Every row gives one point. Each copy is the shape, with its points in the same order, turned, moved and blurred by noise. Say if it was mirrored as well.
In the rows, zero is written as 128.

Shape (5 x 2):
[[131 173]
 [153 178]
 [133  95]
 [141 112]
 [122 109]]
Copy 1, 5 rows:
[[ 89 145]
 [ 86 163]
 [157 125]
 [149 132]
 [140 122]]
Copy 1 is: only turned
Copy 2:
[[109 163]
 [ 91 162]
 [130  85]
 [111 104]
 [140 107]]
Copy 2 is: mirrored

Shape:
[[ 81 159 118]
 [183 130 123]
 [124  83 156]
 [115 139 131]
 [124 140 122]
 [129  77 127]
 [130  92 144]
 [169 130  96]
 [101 104 134]]
Copy 1:
[[103 124 172]
 [134 159  79]
 [182 101 119]
 [129 129 140]
 [122 128 133]
 [160  86 103]
 [169 105 117]
 [110 144  77]
 [151  97 138]]
Copy 1 is: only turned
Copy 2:
[[100 184 142]
 [163  98 151]
 [ 98  97  99]
 [112 144 140]
 [120 143 138]
 [124 105  85]
 [108 105 108]
 [173 123 132]
 [ 98 134 102]]
Copy 2 is: only turned

Shape, 10 rows:
[[170 154 124 129 129  81]
 [137 156 162  89 135 140]
 [147  88 117 138 137  78]
 [141 147  94 138  76  92]
 [107 122 144 151 131  88]
 [ 92 144 113 164 134 135]
 [ 96 147 120 117 132 142]
 [159 121 100 132  71  92]
 [ 89 146 118 136 138 114]
 [141 101 168 114 135 157]]
Copy 1 (10 x 6):
[[103 141 117 142  83 106]
 [120 116  96 154 134 166]
 [133 160 167 124 109  93]
 [ 66 124 123 116 125  74]
 [113 180 125 115 138 121]
 [122 150  93  72 150 112]
 [132 124  96 114 161 119]
 [ 68 108 154 121 118  73]
 [126 161  92 112 152 108]
 [136 116 146 122 143 171]]
Copy 1 is: mirrored
Copy 2:
[[172 107 158 110  98 165]
 [121 102 165 114 162 141]
 [163 128 129 165  83 148]
 [139 113 123  78  62 126]
 [134 150 108 134 111 163]
 [141 134  75 106 134 137]
 [131 124 109 106 150 118]
 [137 103 133 110  52 123]
 [145 145 106 102 139 134]
 [107  86 129 165 147 139]]
Copy 2 is: only turned
Copy 3 (10 x 6):
[[158 113 141 123  76 141]
 [117 168 148 165 106 132]
 [161 126 153  73 124 129]
 [144  82 137 125  92  84]
 [178 132 130 122 141 116]
 [137 117  87 138 153 113]
 [118 149 105 142 131 101]
 [139  82 166 109  95  91]
 [148 141  97 132 134 103]
 [106 158 170 137 154 143]]
Copy 3 is: only turned
Copy 4 (10 x 6):
[[130 122 194 125 114 139]
 [142 132 140  65 133 117]
 [ 69 120 170 133 123 165]
 [132  87 159 142  72 148]
 [ 85 149 141 128  99 128]
 [120 129 102 152 120 106]
 [120 108 109 110 123 103]
 [126  86 162 132  82 174]
 [101 119 120 130 115  95]
 [118 143 111  78 151 164]]
Copy 4 is: only turned
